Every row gives one point. Examples show where two turns around zero, p and q, send a point. Write where each new point lands after one turn and then the other. Backwards means that the second turn is done in reverse. Each puzzle has new turns, and all numbers are rounded.

Turn p:
[-12 -17  31] -> [-20 -21  24]
[  1  30 -15] -> [ 7 32 -8]
[ -4  14 -45] -> [  7  22 -41]
[ 15 -27  29] -> [  6 -33  26]
Turn q:
[ 13 -28 -20] -> [ 21  -1 -30]
[  5 -30 -28] -> [ 14   1 -39]
[-19   9  48] -> [-20 -33  35]
[ 6 19  3] -> [-1 12 16]
[-33  20  23] -> [-38 -11  22]
[ 29   9 -26] -> [24 31 -6]
Where do these land?
q, then p: [-42 -15   3] -> [-31 -15 -28]
p, then q: [ 18 -40 -27] -> [ 31   2 -41]
q, then p: [ 4 33  3] -> [-11  17  27]
q, then p: [-4 33 -1] -> [-17  19  21]
q, then p: [ 24 -11  23] -> [ 21 -23  16]

Turn p:
[ 4 -5  6 10] -> [-2 -8  8  7]
[ 30  -7 -10 -13] -> [35 -2 -2  4]
[ 10  14 -23   3] -> [  9  14 -17  16]
[-4 16 32 12] -> [-18  11  32   2]
[ 15 -18  -1 -18] -> [ 24 -13   0 -12]
[-8 13 10 -3] -> [-9 13  8 -6]
[-48 -13 -14   9] -> [-40 -15 -28 -12]
Turn q:
[-21 -15   4  31] -> [-18   6  13  33]
[-12   6  -9  17] -> [ 0  9 -6 21]
[12 19 28  1] -> [  5  26  15 -20]
[-12   7 -10  -2] -> [ -3   3 -16   6]
[ 10   5   2 -36] -> [  2 -10 -12 -34]
[ 22 -22 -15 -11] -> [ 13 -33   6  -6]
Where do these land?
q, then p: [ 21   7 -28  -9] -> [ 32 -13  -6  11]
q, then p: [15  0 -8 10] -> [11 -5 12 10]
q, then p backwards: [ 5 19 22  6] -> [  2  24  10 -15]
q, then p: [-19 -33  -3 -20] -> [-20 -29 -17 -19]
p, then q backwards: [-22   6  18  12] -> [-16 -15  22  -3]

Turn p:
[ 22   1  16 -18   2 -13] -> [ 19   1 -13  -1  -9 -25]
[ -7  25  -9   4  -8 -23] -> [-18  26 -19   6  -5   1]
[-26 -28  17  12  -5  23] -> [-13 -18  43  -8   8  -2]
[ -7 -30   7  -8  37  12] -> [ 27 -11  24   0  34  -3]
[ -7  -6 -10 -12  -6  15] -> [ -5 -14  -2 -16   8   7]
[ 6 20  0  8  3  5] -> [  5  13  -2  -1 -13  13]
[ 19  19 -21  14 -22 -20] -> [-16   6 -31  21 -22   9]
Turn q:
[  4 -18  -4 -21 -12   6] -> [ -7 -16   2 -13  -7  21]
[-29  -2  35 -13  14  33] -> [-42   5  14  35 -13   9]
[ 11 -26  23  -7  14  29] -> [ -4 -10  26  26  -8  30]
[-12   5  -8  11  -2  11] -> [ -1  11 -16   8  -6   1]
[  3  21 -30  -2   8 -30] -> [ 11  -6 -22 -18  29 -23]
[ -8 -10   2   8 -16 -17] -> [  6  -6  -1 -12 -20 -13]
[ 10  35  -3   9  -8 -10] -> [  5  27  -1 -16  17 -16]
[ 12 -19 -15  -2   3   6] -> [ 14 -14  -5   1   1  19]
[  9  14   0  17  -1 -28] -> [ 19   6   4 -11   7 -28]
Where do these land?
p, then q backwards: [ -3   8  24  -6 -12   6] -> [ -3   1  13   3 -21 -15]
q, then p: [-12  10 -36   0   8 -15] -> [  4  -5 -25  16  28  12]
q, then p: [ 17   4  20  13 -17  -1] -> [  7  11  -4 -13 -24 -15]
p, then q: [  1  -7 -19  -4 -16  -5] -> [  1 -12 -20   7  -9   2]
p, then q backwards: [ -1 -33  22 -12  48 -17] -> [ 32  19   5  25  39 -28]
p, then q backwards: [-26   0  15  15 -14  15] -> [  4   2  31 -20 -14   1]
q, then p: [  6   9   5  -3 -12   2] -> [  2   8  -3 -14  -2  -3]
p, then q: [ 17  10 -31  -3  16  15] -> [ 12   6 -11  10  11  36]

Turn p:
[  7 -17  13   6   5   7  -8  25] -> [-17 -18  14  -9  -1   0 -18   9]
[ -6  -2  -3 -17   5   4  28  -6] -> [ -3  -4  -8 -10   3   1  32  -1]
[ 22   4  -6 -11   9 -29   4 -12] -> [  7 -11 -15  23   3 -26   9  -5]
[ 1 -2  1  7  9 21 -3 -3] -> [-1  5 14 -8 17  6 -2  1]
[ -5 -15 -24 -22   0   5   1  -8] -> [ 10 -13 -23  -5  15  16   8  -2]
[-21   8 -11  18  27   2 -25  17] -> [-19  24 -11 -11  16  -3 -32   9]
[  0 -11   2   2  -7   8   0  -2] -> [ 1 -6  7  1  1 13  1  1]
[-38  -8  22  -1 -13  -8   5 -10] -> [-22  13  -4   3 -24  25  10 -19]
[ 17  44   2   0 -16  -5  -6 -10] -> [ 34  20   8   3 -15 -26  -2 -12]
[ 23  -1   3  18 -18  -4   4   8] -> [ 11  -9  19  12 -14  -6  -5  18]
Turn q:
[ -4  10   8   3 -24 -10  -7  -6] -> [ -3  -9  -3 -15 -18  -8 -13   8]
[ 28  -6  -3  -5   6  12  -4 -23] -> [ 26  13  -7  15  -9   3  -7 -18]
[ -5 -10 -11  -9 -17  15  -4  12] -> [ -4  -8  11  15  -3  14 -11  15]
[-11  19  -1  -9   0 -42  24   2] -> [ -4  -5 -30 -35   7   1  19  19]
[ 48   7  -3 -12  11  -4  -3  14] -> [ 27  37  -9  15   3 -13   3  17]
[-11 -10 -11  -8   8  -2 -11  15] -> [-4 -6  7  6 24  3 -5  9]
[-16  17 -12  13  10   8   5 -19] -> [-22   2 -15  -4   0   9  -3 -25]
[-4 -7  4 -2 11 -3 12 16] -> [-2  0  7  0 11  2 19  7]
[-15  -7  38   9  -1  16  -7 -15] -> [  0  -9  32 -17 -15  -5   1 -26]
[ -8 -13  -8  18  -4   8  -5   4] -> [-12 -15   6  17   0  -6  -1  -5]
Where do these land?
p, then q: [ 14   1   8  -2 -10  15 -17 -19] -> [ 18  10   6   0 -11 -12   0 -22]
p, then q: [ 13  13 -16 -12 -14 -23  12 -19] -> [  4   0 -31  19 -16 -12  14   7]
p, then q: [ -3 -10   7  16  -6 -26 -11  18] -> [-19 -21   9   4  -1 -15 -19  10]
p, then q: [  3  21 -23  16  13   6 -20   7] -> [  0  27  -7  -5  22 -18 -15   8]
p, then q: [-23 -25   8 -19  -5   9  12 -18] -> [ -6  -5   5  12 -12  34   9 -22]
p, then q backwards: [ 12   0  10  19  16 -15  -1  10] -> [  1   2  -4  18  -8   3 -18  21]
p, then q: [  0 -17  -9   2  -8   1  23  14] -> [-6 -6 14 13  1 12 15 20]
q, then p backwards: [-24   2  -1 -14   2  19 -23   2] -> [ -2 -14  14  13   7  21 -25   3]
q, then p: [  7  10   9 -19  19  22   0   1] -> [  9  16  19 -12   5 -16   5 -16]
p, then q backwards: [ 2  3  7 13 -9 -8 24  4] -> [  9  -1  11   9 -12   5  15  17]

Turn p:
[ 23 -29 -20  -1   0  -4  18 -11 -18] -> [  1  -2 -24  18   9 -32  21  -8  -6]
[ -9 -13  15   4   2   7 -10  -6   6] -> [  0  -8  14  -4  -5  -4  -6 -17   9]
[ 3 15 -5 10 -3 -2  1  0 -2] -> [12  8 -5  0  1 10  0  7 -1]
[  3 -10 -10 -15  -7  29 -10 -11 -10] -> [-13   3 -24 -11   0 -10 -12 -23  -1]
[-13  -4  -4  -1 -18   8   4   9 -20] -> [-10   5 -18  -3 -18   4  10  -2  15]
[ 17 -10   3 -12  16  26  -1  14   8] -> [ -8 -31 -10  -7   3  -4 -12  -7 -19]
[ -3  13 -10 -20  -8 -24 -16  12   3] -> [-14  16   4  -2   0  -5 -14  32   3]
[  0   8  -1  -3  22 -14   7  -5  -2] -> [ -1   6  11  19   5   4   1   4 -16]
[ -3  10   2 -10  -6  -4  10   1  12] -> [ -8   4   7 -11   8   8   7   9  -4]
[-28  14   2  48   2  -5   4  -2  20] -> [29 -3 20 10 10 37  6 -3 30]
[ 11   6  25  -1   1 -18  -7  -1   3] -> [ 11   3  24  -7 -11  -9  -1  10 -11]
Turn q:
[  4  -4  -1  -1   0 -19   7 -22 -12] -> [ 19  17 -10   1  11 -12   7   4  -3]
[  8 -12  18 -12  10   9  -6   5 -10] -> [  2  -4  11  -1  10  11 -13  21  -9]
[ -2  28 -15  -1  -3  18  17   0  21] -> [-15 -14  -8   1  -6  14  28 -13  21]
[ 12   1   2   5   3 -14 -23   0   6] -> [  6  11   3  -1   7   4 -22 -15   5]
[-32  16 -14 -10 -10   3 -13   8  13] -> [-14  -4  -4 -27 -20   7   9 -23  -8]
[ -8  -5   4  15   2  -3  -1 -10  21] -> [-12   3   6  -7   9 -18   0 -10  12]
[ 12 -14   8 -13 -31  -7  16  -1 -10] -> [ 34  -6   8  -1 -15 -10   6  19   5]
[ 7 24 22 20 10 22 15  6 -4] -> [-18  -2  24  28   8  14  19   2   3]
[ -2 -17 -24   6   9   4 -13   0  -7] -> [ -4 -11 -22   3   4  -9 -17  -6 -13]
[  1 -18   1  -9  11 -13   1  15 -17] -> [  2  10  -8   3  -8  -1 -18  22 -13]
Where do these land?
p, then q: [ -3  -9  13   8  -2  13  -9  -1 -25] -> [ 25  -7   0  -6   0 -13   8 -15   7]
p, then q: [  4  -5 -24  12  -6   4  23 -11  -1] -> [-14   2 -25  16   9  -3  11   4  13]
q, then p backwards: [ -8  -7 -40  -4  13 -12   6   2   8] -> [  7  -7 -23  -9 -16  23  -5   9 -24]
q, then p: [ 7 13  0  7 -1  2 -8 14 -3] -> [ 11   2  -1  -9  -3   3  -3 -16   8]
q, then p: [ 17  -6   8   6   8  14 -10   0   5] -> [  4 -16  11   7  -3  -2 -15 -11   3]
q, then p: [-10   1 -11   8   6  12  14  11  11] -> [-11   0   4   4   6   5  11  -2  24]
q, then p: [ -9  19  10   3  11   3  -1 -14  16] -> [-12   3  14   2   8  19   5 -13 -12]
p, then q: [ 11  -9   9  -1  -1 -14 -20 -10   5] -> [ 12  22  11  -3   1   6 -13  -3   5]
p, then q backwards: [ -1   3  16  12 -34  15  -3   6   9] -> [ -5   2  -3 -29 -19  -4  -2  -6  25]
q, then p: [ -7  -3   4 -47  -4 -13  10   0 -37] -> [ -7  -7 -48 -12 -20   0   5  22 -23]
p, then q: [  0   3  14  -4   8 -23  -2   5  11] -> [-3  8 25  5 -8  3 -7 11 -4]
